Each row of a before or after table is a point. The points were changed in one or more steps. Then noise was added and the rows were shuffled. The steps act on how far a point lies along the listed directions, d1 being the first. What was done? A step turns or swaps two directions, mirrors them in a line or flattens them onto one, adds a multiple of one to another, or multiplies one. Angles are multiples of 10 degrees, from the lower direction toward the higher: turns from -170 to 170, lines from 10 to 170 but not 90. Use the fewest steps. Two steps may share a direction if one is a turn and the other turns, adds or multiplies; they go together, in the order done. Otherwise the lowest direction goes first.

Directions:
(1): 4.5, -0.4
(2): 0.4, 4.5
Before (12 x 2):
1.0, 4.5
-4.0, 2.2
1.4, 5.0
-3.2, 6.1
0.3, -0.7
5.9, -0.6
2.7, 0.4
1.2, 0.1
-1.5, 5.4
3.6, -2.5
3.4, -4.1
-3.0, -0.3
After (12 x 2):
1.8, 4.1
0.5, 0.4
-4.9, 0.1
3.4, 4.1
0.7, -2.9
-5.5, -4.1
-0.3, 5.9
-5.2, 0.5
-0.7, 2.6
-5.1, -2.5
-1.3, -4.3
-0.5, 1.2
Steps: turn d1 and d2 by 100 degrees

Directions:
(1): 2.6, 3.3, -4.9, 0.5
(2): -0.5, -2.7, -1.5, 5.6
(3): 5.5, 0.0, 3.1, 1.3
(4): 2.0, -4.8, -2.4, -2.8
Before, 10 rows:
2.6, -1.2, -3.4, -3.0
3.8, -2.2, 0.7, -1.4
2.8, -3.1, 1.3, 1.4
-8.0, 0.6, -7.9, -6.3
1.6, -2.3, 2.0, 0.1
3.9, 2.6, 2.4, -5.0
3.7, -2.2, -2.5, 0.7
1.0, -5.1, 2.4, -2.2
0.1, -5.3, 0.0, -0.5
-2.4, -0.4, 2.8, 3.1
After, 10 rows:
0.0, 2.9, -1.9, 3.5
2.0, -2.7, -4.5, 0.1
-1.1, -0.6, -3.0, -0.7
0.6, -3.8, 0.9, -3.1
-1.9, -2.1, -2.2, -3.0
-1.5, -4.8, -0.3, -0.4
0.6, -0.7, -5.6, -2.6
-2.8, 1.6, 0.5, -6.6
11.4, -1.1, 6.0, -1.7
-1.9, -2.0, -3.3, -0.1
Steps: turn d1 and d3 by 170 degrees

Directions:
(1): -1.7, -1.4, 3.4, -5.8, -4.4, -1.7, -1.0, -3.0
(2): 2.2, -0.5, 3.2, -0.3, -1.1, -4.1, 0.1, 7.0
(3): 1.0, 7.4, -2.7, -1.8, -3.8, 0.9, 0.7, 1.3
(4): 5.6, -3.4, -3.7, -3.6, -0.3, 2.6, -2.4, 1.1
(5): 5.2, 2.5, 4.7, -1.2, 3.2, 1.0, 2.9, -2.6
(6): 0.0, -2.1, 2.4, 2.5, -4.6, 5.8, 3.1, 1.5
Before, 13 rows:
-1.7, 3.3, -4.6, -0.9, -0.3, 5.2, 1.2, -5.6
-5.6, -1.4, -1.9, 2.5, 1.2, -1.0, -1.9, -0.4
1.0, -5.6, -2.2, -0.4, -1.2, 4.2, -0.6, 1.0
-2.6, -0.9, -3.9, -4.2, -0.5, -2.3, -1.4, 1.9
-1.2, 1.0, -1.1, 2.3, -4.6, 4.5, 0.9, 2.9
1.1, 5.3, 0.4, 4.0, 3.8, 4.6, 4.6, -2.0
1.7, 4.3, 3.5, -0.1, -2.4, 2.3, -0.1, 1.8
1.1, -2.7, -6.0, -1.6, -3.1, 2.9, -2.2, 1.3
4.1, 1.8, 0.9, 3.4, 1.0, 4.5, 3.8, 1.6
6.0, 4.3, -0.6, -1.6, 2.4, 1.3, 1.2, 0.9
4.1, 7.1, -3.6, 1.1, 1.3, 8.7, 1.0, -5.0
3.7, 0.1, -1.9, -0.9, -1.1, 2.0, -0.3, -1.7
2.6, -2.8, 2.7, -3.9, -2.1, 5.6, 1.3, -3.8
After (13 x 8):
-2.1, 2.8, -4.6, -1.0, -0.9, 5.3, 1.2, -5.6
-3.0, -2.4, -2.8, 3.1, -6.0, 4.2, 0.9, 4.1
-2.9, -0.3, 3.6, -2.3, 1.0, -1.9, -0.7, -4.5
2.1, 1.8, 0.3, -6.4, 3.0, -2.8, 0.5, -1.1
2.5, -5.6, 1.1, -2.0, -2.5, 5.6, 0.9, -0.4
-0.3, 0.3, 3.3, -0.2, -7.7, 6.3, 2.6, 1.2
4.4, -1.7, -0.4, -5.1, -3.0, 3.3, -0.1, -2.0
3.4, -2.5, -1.5, 3.8, 0.9, 9.2, 2.6, 0.8
-3.2, 3.2, -8.9, 1.5, -4.5, 7.7, -2.7, -1.9
0.3, 3.5, 0.7, 3.0, -3.0, 3.6, -0.2, 4.3
2.7, -0.4, -3.4, 0.3, -1.6, 2.3, -0.7, -0.6
-0.1, 1.6, -6.7, 0.0, -0.6, -0.3, -2.5, 4.1
-7.6, 0.7, -4.7, 3.4, -3.5, 3.2, 0.4, 0.7
Steps: turn d1 and d5 by 120 degrees; multiply d6 by 1.6

Directions:
(1): 0.4, -1.9, 2.2, 2.9, 2.9, 4.6, -2.8, 0.6, 1.3, 1.4, 7.5
(2): -4.6, 4.4, -3.0, 3.1, -1.6, 2.0, -4.1, 3.2, -2.1, -4.2, -0.3
(3): 1.9, 2.1, -0.2, -1.5, 6.1, 0.4, -5.7, -0.6, -2.6, 3.7, -3.8
(4): 4.6, 5.7, -1.7, 1.6, -2.4, -4.8, -0.6, 0.9, 0.0, 2.9, 4.1
Before:
1.2, -3.7, 1.2, 0.1, -4.0, -2.4, 5.8, 0.7, 1.7, 0.6, 1.4
-0.5, 1.9, -0.1, 2.1, 2.4, 2.2, -3.2, 0.7, 1.6, 1.7, 0.9
4.7, 0.7, -0.2, 2.1, -1.7, -3.6, 2.1, -2.4, 2.4, 1.5, 8.2
-0.5, 9.1, -1.3, 5.5, -3.9, -2.1, -1.0, 4.0, 0.9, -2.1, 10.0
-0.5, -1.8, 1.1, -1.2, 1.1, -2.3, 2.9, -1.8, -0.7, -1.7, -4.5
-3.7, -0.1, -0.1, 3.4, 3.3, 6.5, -6.7, 3.0, -1.1, -0.2, 3.5
6.3, 6.2, -1.1, -0.4, -2.3, -7.7, 0.4, -0.1, -0.3, 3.7, -0.6
-4.9, 0.8, -3.3, 0.5, -4.4, 3.4, -1.7, 1.5, 0.7, -6.7, 0.8
-3.5, -4.9, 0.9, -1.5, -4.9, -3.4, 5.5, 0.3, 2.1, -0.9, -0.8
1.5, -1.8, 1.5, 0.7, 3.6, 2.3, -2.8, 1.2, -0.4, 0.3, 1.7
After (10 x 11):
3.3, 3.7, -1.3, -2.8, -2.2, -7.2, 2.2, -1.1, -1.0, 1.4, -6.7
0.2, 2.8, -0.4, 2.0, 1.8, 1.2, -3.1, 0.9, 1.7, 2.1, 1.0
-1.4, 2.8, -0.8, 4.5, 2.3, 4.2, -7.2, 3.6, -1.1, 1.3, 5.9
-4.2, 1.5, -3.4, 1.0, -4.4, 3.1, -2.1, 1.6, 0.8, -6.1, 2.2
1.4, -3.0, 0.9, -0.4, -4.6, -3.3, 6.1, 0.8, 1.6, 0.7, 0.5
-3.5, -5.2, 1.1, -1.2, -4.4, -2.9, 5.1, 0.4, 2.3, -0.9, -0.1
2.8, -0.4, 1.3, 1.2, 3.1, 1.2, -3.1, 1.4, -0.3, 1.0, 2.8
5.1, 2.9, -2.0, 0.5, -3.8, -7.4, 3.8, -2.6, 1.6, 1.0, 4.1
-0.1, 11.7, -3.7, 3.2, -6.6, -7.1, 1.3, 3.7, -0.3, -2.7, 4.1
-1.4, -3.6, 2.0, -0.7, 2.5, 0.2, 2.2, -1.8, -0.3, -2.0, -3.2
Steps: add -0.3 times d3 to d4; turn d1 and d4 by 40 degrees

Directions:
(1): 5.7, 1.4, 4.1, -3.1, 1.2, 4.7, 4.1, 0.1, 3.3, -0.3, 3.5, -0.8
(2): -1.4, -1.7, -4.0, 0.3, 4.8, 5.8, 2.6, -2.5, 1.3, -0.6, -5.7, 0.3
(3): -0.7, 0.4, 1.4, 5.8, -0.9, 2.3, 2.2, 7.2, 0.4, 4.0, -1.6, -2.4
(4): -0.5, -2.7, -1.5, 2.1, 6.6, -0.4, 1.4, 0.9, -4.8, -0.5, 6.4, -0.9
(5): 4.4, 2.6, -1.5, -4.2, 3.7, -3.5, 0.2, 5.1, -2.8, 0.2, -4.1, 1.6
(6): -1.3, 1.3, 0.6, -3.3, 2.3, -0.4, -2.1, -2.8, -0.1, 8.1, -0.1, -5.2
Before:
-2.7, -0.1, -1.0, -1.7, 2.2, 2.5, 0.4, -6.1, -1.0, 3.6, 5.3, -3.4
0.0, 1.2, -0.8, 0.7, 0.8, -1.1, -0.5, 4.0, -1.4, 4.4, -0.3, -0.5
-5.1, -1.7, 0.6, 2.6, 2.3, 1.5, 0.0, -6.9, 0.4, 2.9, 7.4, -2.8
-2.4, 0.8, 2.2, -2.4, -3.3, -1.9, -0.5, -5.7, 2.1, 0.4, 0.8, -1.9
1.0, 2.2, 1.3, 2.2, -7.9, -2.0, -1.0, 3.6, 1.4, -5.4, -0.5, 2.5
3.7, -0.8, -0.2, -0.4, 4.8, 1.8, 3.1, 1.0, -0.7, 1.5, 2.3, -1.6
0.4, -0.3, -3.8, 2.7, -7.6, -5.7, -0.8, 3.6, 0.2, -7.5, -6.3, 7.5
-0.7, -1.5, -0.2, 2.4, -0.3, 2.5, 2.0, 3.0, 2.6, 1.6, -5.9, -0.2
3.2, -0.5, -2.3, -1.8, 4.2, 3.7, 1.6, 1.4, 0.2, 2.0, -3.8, -2.5
-3.2, -1.6, -0.6, -0.4, -0.3, -2.4, -4.2, -6.4, -1.2, 4.2, 2.8, -0.3
After (10 x 12):
-3.6, -2.0, -3.7, 1.3, 7.4, 4.1, 2.8, -5.2, 0.0, 0.4, 1.3, -0.4
3.4, 0.7, -1.6, -1.6, 2.6, -1.9, 2.1, 7.2, -0.2, 2.2, -9.7, 1.2
-1.5, 0.3, 1.3, 3.1, -2.2, -0.6, -1.7, 2.6, -0.5, 3.2, 2.9, -0.1
5.0, -0.2, 0.1, -1.7, 4.7, 0.0, 2.6, 3.1, -1.5, 0.9, 2.4, -0.7
-3.8, -0.3, 0.4, -0.8, -2.4, 1.4, 0.9, -7.2, 3.5, -1.3, -0.4, -1.1
8.6, 2.7, -2.1, -5.7, 5.5, -2.5, 1.2, 8.0, -3.7, 2.0, -5.5, -0.4
-4.2, -3.2, -1.8, 2.1, 0.6, 0.6, -2.3, -7.4, -0.3, 1.4, 0.9, 1.3
-4.2, -0.7, 3.2, 5.8, -10.5, 2.6, -1.9, -3.9, 4.6, -2.6, 3.7, -1.8
-2.9, -0.3, -1.1, 2.9, -9.7, -6.1, -3.0, -0.6, 1.3, -2.1, -2.1, 2.9
-0.2, 0.6, -3.6, -3.1, 5.3, 3.2, 2.4, -3.1, -1.8, 0.9, 0.9, 0.1
Steps: multiply d2 by 2.5; turn d2 and d5 by 70 degrees; multiply d6 by 0.4
